Each row is a point. To make a cloud, some directions were put in groups of two or more. Within a group, all points are equally far from the middle, so they leave a hole (a ring in 2 directions, a hollow ball in 3). The other directions are filled evenly. Then the cloud was stretched, turned, moved and blurred a little. Count the holes, and give their numbers of directions, smallest first.

Cloud (19 x 3):
[[ 0.3  5.6 -2.9]
 [ 9.9 -3.6  0.1]
 [-3.7  5.4  3.3]
 [ 0.5 -2.7 -1.7]
 [-5.0  0.0 -0.9]
 [ 4.0  7.2 -3.0]
 [-1.3  5.8  1.9]
 [-5.2  0.5 -0.9]
 [ 6.2 -3.9 -2.1]
 [ 0.5 -1.7 -2.4]
 [-6.1 -1.8  0.2]
 [-0.3  1.2  5.3]
 [ 3.7  0.3 -4.6]
 [ 6.3  0.9 -5.9]
 [-0.2  6.2 -1.8]
 [-0.3  1.2  5.3]
 [-0.7  0.9 -2.9]
 [ 7.4 -3.9  1.3]
 [ 3.5  0.0 -4.4]]
Holes: 1 (2)

Cloud:
[[-1.8 -1.9 -2.1 -6.9]
 [ 7.3  3.8  1.5  0.9]
 [ 1.1 -2.7 -4.2  3.0]
 [-1.1  2.4 -0.6 -0.9]
 [ 1.2 -3.9  1.3 -3.3]
 [ 2.1 -0.9  6.0 -3.3]
 [ 3.2 -0.8  5.6  1.3]
 [ 1.4 -2.4 -3.5  8.0]
 [-1.5 -4.2 -1.5  6.4]
 [-0.5  0.7 -8.7 -0.6]
 [ 4.5  2.0  3.9  2.7]
 [ 6.5 -0.6 -0.6  2.3]
 [-2.8 -6.4  2.6 -1.3]
 [ 3.9 -2.7 -4.2 -1.8]
 [ 7.6 -1.0 -5.7  2.0]
 [-3.8  2.0  5.5  3.6]
 [-3.8 -4.4  4.5 -0.3]
 [ 2.8 -5.0  5.8  1.3]
 [ 4.2 -0.9  3.2  2.6]
 [-2.7 -1.3  1.7 -5.7]
 [ 3.8  2.0 -5.0  0.2]
 [-1.8 -0.8  7.3 -0.1]
 [ 1.3 -1.7 -8.2 -6.4]
 [-0.1 -5.3 -2.6  6.6]
 [ 3.4 -0.6 -1.8  2.2]
 [ 1.3  3.3 -3.0 -6.0]
 [ 3.6  0.3 -9.0 -1.0]
 [ 1.0 -0.2  5.1  5.4]]
Holes: 0

Cloud (46 x 6):
[[ 1.2 -0.8 -2.4  0.6 -2.5 -8.5]
 [ 3.4  2.7  3.1  9.1  0.9 -4.6]
 [ 3.3  3.0  0.2 10.5 -0.2 -5.7]
 [-0.4  1.9 -2.9  2.3 -3.4 -8.6]
 [ 0.9 -1.2 -0.7 -5.3 -4.3 -2.7]
 [-3.0 -2.4  3.7  6.7 -2.1 -2.1]
 [-6.5  2.9  2.4 -0.6 -2.3 -3.0]
 [ 2.1 -1.4 -1.3 -6.0 -2.8 -1.1]
 [ 0.7  1.8  2.6 -1.6  4.2 -2.4]
 [-3.8 -2.5 -2.3 -2.2 -5.7 -4.2]
 [-1.9 -2.0  1.1  4.8 -1.6  3.9]
 [ 3.2  0.2  2.6  8.5 -4.4 -7.5]
 [-0.8  0.0 -5.5  3.5 -7.8 -0.4]
 [ 2.8  6.1  0.9  8.9 -2.6 -0.7]
 [ 2.9 -0.4  4.5 -2.4  2.0 -0.5]
 [ 0.7  1.4 -5.4  5.2 -7.7 -0.6]
 [-1.9 -3.0  4.1  5.4  1.4  0.3]
 [-0.9 -2.4 -5.7 -3.3  4.2  3.8]
 [-3.1 -2.9  1.9  7.7  0.3 -3.8]
 [ 1.7  7.1  1.4  2.8  0.1  2.1]
 [ 1.5 -3.1 -0.2  4.5  2.8  3.8]
 [-5.2 -1.9  1.8 -5.0  1.6  2.7]
 [ 2.2  2.2 -1.0 -5.3 -2.9  4.4]
 [-2.2  2.8  1.9  2.6 -5.1  6.2]
 [-0.2  3.4 -2.5  9.8 -5.8 -8.0]
 [-4.0 -1.8 -5.9  0.9 -1.1  2.5]
 [ 5.0 -4.2 -2.4  2.8 -1.7 -4.3]
 [-4.3 -0.3 -1.1  9.1  2.5 -5.3]
 [-0.6  3.7 -3.8  2.3 -2.6 -6.9]
 [-0.7  4.0 -4.0  0.4  5.1 -1.4]
 [-0.9  5.6  0.1 -1.2 -5.0  5.3]
 [ 0.8  3.8 -6.3  1.0  2.6 -0.8]
 [-4.0  4.4  1.3  4.9  0.8  7.4]
 [-2.0 -1.2 -1.9  5.5 -5.4  1.9]
 [-2.6  0.9  3.0  0.7 -4.1  6.0]
 [ 4.5 -1.8 -5.8  1.9 -0.7  0.2]
 [ 1.2 -5.2 -3.4 -0.1  3.4 -2.5]
 [-1.5 -4.6 -0.1  5.6  2.3 -3.1]
 [ 0.9  4.7 -5.7 -0.8 -0.1  0.1]
 [-0.1 -1.2  2.9  4.4 -7.2  0.3]
 [-7.1  4.1 -5.0  3.7 -1.8 -2.4]
 [ 0.3 -0.3 -5.5 -4.4  4.5  4.8]
 [-6.1  7.1 -0.4  0.6 -2.7  2.7]
 [ 0.2 -4.1  0.7  4.7  2.2  2.0]
 [ 2.8 -3.5  3.3  4.4  3.5  0.3]
 [-3.2  1.1 -7.1  1.2  4.2  3.4]]
Holes: 3 (2, 2, 2)
